Every row gives one point. Each copy is the shape, with its points in the same order, turned, moved and blurred by noise. Say if it was mirrored as well.

Shape:
-0.6,1.3
2.2,-1.5
2.2,0.4
3.6,3.1
-4.5,1.7
1.6,-2.5
-4.0,4.0
Copy 1 (7 x 2):
-0.3,0.7
3.3,-0.9
2.5,0.9
2.9,4.2
-4.4,-0.6
3.3,-1.7
-4.7,1.7
Copy 1 is: only turned
Copy 2:
1.7,0.0
-1.7,0.2
-0.6,1.6
0.4,4.9
5.1,-2.3
-2.2,-0.9
6.0,-0.2
Copy 2 is: mirrored
Copy 3 (7 x 2):
-1.4,0.1
2.2,2.0
0.3,2.5
-1.9,4.7
-2.8,-3.6
2.9,1.3
-4.9,-2.5
Copy 3 is: only turned
Copy 4, 7 rows:
-0.5,-0.7
-2.8,2.4
-1.9,1.9
1.2,2.9
-0.2,-4.6
-4.7,0.8
2.1,-4.1
Copy 4 is: mirrored

Shape, 6 rows:
-2.9,4.9,-6.0
-0.6,-1.1,2.2
-0.7,3.0,2.5
3.4,2.2,-1.4
-0.3,0.1,0.4
-1.4,1.2,-1.9
Copy 1, 6 rows:
-9.6,2.5,-2.4
0.9,0.2,0.7
-3.2,-2.4,1.8
-2.6,-3.2,-3.6
-1.5,0.2,-0.1
-3.4,1.2,-1.1
Copy 1 is: mirrored
Copy 2, 6 rows:
-6.4,-5.2,0.4
1.7,0.3,2.1
-1.9,2.0,2.6
-2.5,1.0,-2.7
-0.2,0.0,1.0
-1.9,-2.1,0.5
Copy 2 is: only turned
Copy 3 (6 x 3):
-2.7,-7.2,-4.5
-0.4,1.3,2.3
2.1,-2.6,2.6
3.2,-0.4,-2.5
-0.3,-0.1,-0.1
-2.0,-2.0,-1.1
Copy 3 is: mirrored
Copy 4:
-5.5,-5.9,-0.8
1.5,1.7,-2.4
-2.5,2.2,-3.8
-3.1,1.6,1.9
-0.1,0.7,-1.4
-1.4,-1.8,-1.1
Copy 4 is: mirrored

Shape (6 x 3):
3.3,2.5,-0.4
-1.2,1.6,-1.3
1.3,-0.7,-2.2
-2.3,-5.1,-4.8
1.7,3.5,4.8
-1.0,-1.4,0.8
Copy 1, 6 rows:
2.9,-0.4,2.7
-1.0,-1.2,1.0
1.1,0.6,-1.0
-2.7,2.0,-5.4
2.8,-6.2,3.2
-0.1,-2.9,-1.9
Copy 1 is: only turned
Copy 2:
1.7,-2.7,-3.0
1.5,1.7,-0.4
0.5,-1.5,1.4
-2.5,0.7,6.7
0.5,1.3,-6.7
-1.8,1.6,-0.2
Copy 2 is: mirrored
Copy 3:
-3.4,0.8,-2.4
-0.8,2.1,0.6
0.6,1.5,-2.0
7.2,3.1,-0.7
-4.9,-3.7,2.2
1.3,-1.8,1.2
Copy 3 is: mirrored
Copy 4, 6 rows:
3.3,-1.3,-2.9
1.3,0.5,0.8
0.7,-3.3,-0.2
-2.9,-4.2,4.5
1.4,3.1,-5.5
-2.1,-0.4,-0.4
Copy 4 is: mirrored

Shape:
0.5,1.0,-2.9,-0.4
-0.3,1.8,-0.2,-0.7
-1.2,3.6,-1.1,1.3
-0.1,1.9,-3.3,0.0
-8.8,0.1,-2.3,-0.6
-1.0,0.9,1.5,0.4
-1.6,-7.2,3.5,0.4
0.2,2.2,-2.7,-0.2
0.0,0.3,-3.1,5.1
Copy 1, 9 rows:
-0.7,-2.8,-1.5,-0.6
0.2,-0.6,-0.6,-2.4
0.9,-1.1,-3.3,-3.1
-0.8,-3.1,-2.2,-1.5
-6.9,2.0,-4.5,-4.9
0.6,1.6,-1.5,-1.6
-2.8,6.3,0.6,4.0
-0.2,-3.0,-1.8,-1.9
0.1,-2.0,-5.8,1.5
Copy 1 is: only turned
Copy 2:
-0.4,0.9,-1.6,1.1
-0.3,1.6,0.7,-0.5
0.8,1.2,1.5,2.2
0.4,1.2,-1.4,1.7
6.4,-3.9,0.3,-2.0
-1.1,-0.4,2.4,-0.4
-4.5,-6.2,0.5,-5.2
0.0,1.8,-0.9,1.5
-1.4,-2.6,-0.2,4.8
Copy 2 is: mirrored
Copy 3, 9 rows:
1.2,0.6,-1.3,-3.6
1.6,1.6,0.8,-1.6
3.6,1.8,0.9,-3.0
2.2,0.6,-1.1,-4.2
4.3,7.4,-5.0,0.0
1.8,1.6,1.3,0.4
0.0,-1.1,-2.6,6.7
1.9,1.1,-0.5,-3.9
5.9,-2.5,-2.4,-2.5
Copy 3 is: only turned

Shape, 9 rows:
2.7,0.8,-2.1,-1.6,-0.2,-1.6
2.3,-3.7,7.9,-1.3,-2.3,0.4
-2.8,-3.6,-2.9,-0.9,0.1,-1.3
3.0,1.1,5.1,2.6,0.6,1.0
-1.8,-1.2,-3.7,2.0,-2.5,-3.1
2.8,1.0,-1.3,0.8,-1.7,0.9
-3.3,-0.5,-1.8,0.0,-2.7,1.1
-3.9,-2.7,-3.5,1.7,-4.6,-2.4
0.3,-4.0,-3.5,0.7,-1.1,1.2
Copy 1 (9 x 6):
-1.4,-1.2,0.6,-0.1,-2.7,-3.3
-0.2,-2.9,-1.8,0.9,8.3,-3.2
1.4,-2.0,-2.6,-4.6,-2.4,0.9
-1.1,-1.7,-0.2,5.4,3.1,-0.5
4.2,-0.5,-1.7,-1.3,-3.8,-0.4
-0.3,0.2,-2.4,2.1,-2.0,-2.7
1.0,1.9,-3.6,-2.0,-1.4,0.8
6.1,0.8,-3.0,-3.5,-2.9,0.0
1.2,-2.5,-5.1,-2.0,-2.7,-1.0
Copy 1 is: only turned
Copy 2, 9 rows:
0.5,-4.2,-0.6,-0.5,0.4,-1.4
3.3,1.1,-0.2,6.7,4.0,1.1
4.2,-1.1,2.9,-3.1,0.0,-1.6
-2.2,0.4,-3.5,3.5,3.8,2.7
0.7,-2.1,2.8,-4.1,4.0,-3.0
-1.0,-4.9,0.7,0.2,2.4,0.8
-0.7,0.2,4.8,-1.7,1.4,-1.2
1.5,-1.1,6.0,-4.0,4.9,-3.6
2.9,-3.6,2.6,-3.4,2.6,1.9
Copy 2 is: only turned
Copy 3 (9 x 6):
-0.9,0.6,-3.0,2.8,2.1,2.5
1.6,2.8,7.5,2.3,-0.8,2.5
-0.4,-5.1,-1.3,1.3,-0.5,-0.1
0.6,5.8,2.2,-0.2,0.8,-0.9
2.4,-4.0,-3.1,-1.1,2.5,0.6
1.4,2.3,-3.1,0.6,0.4,2.0
0.5,-2.8,-1.7,-2.5,-1.5,2.1
3.3,-6.2,-2.0,-2.2,0.8,1.8
2.5,-2.4,-2.6,2.3,-2.1,0.1
Copy 3 is: only turned
Copy 4, 9 rows:
3.4,-0.2,-1.2,3.1,3.2,-1.6
0.7,4.8,-2.3,3.3,-6.6,1.7
0.0,-1.1,0.2,-1.8,1.2,-4.7
-1.2,1.1,-1.4,6.5,-0.7,3.3
-1.3,1.3,-0.9,1.6,3.6,-6.1
1.7,1.8,0.5,3.6,3.5,-0.1
-1.8,1.8,0.1,-2.7,2.7,-2.2
-1.9,3.2,-0.3,-1.4,2.7,-7.1
1.2,1.4,3.8,0.1,1.0,-4.1
Copy 4 is: mirrored
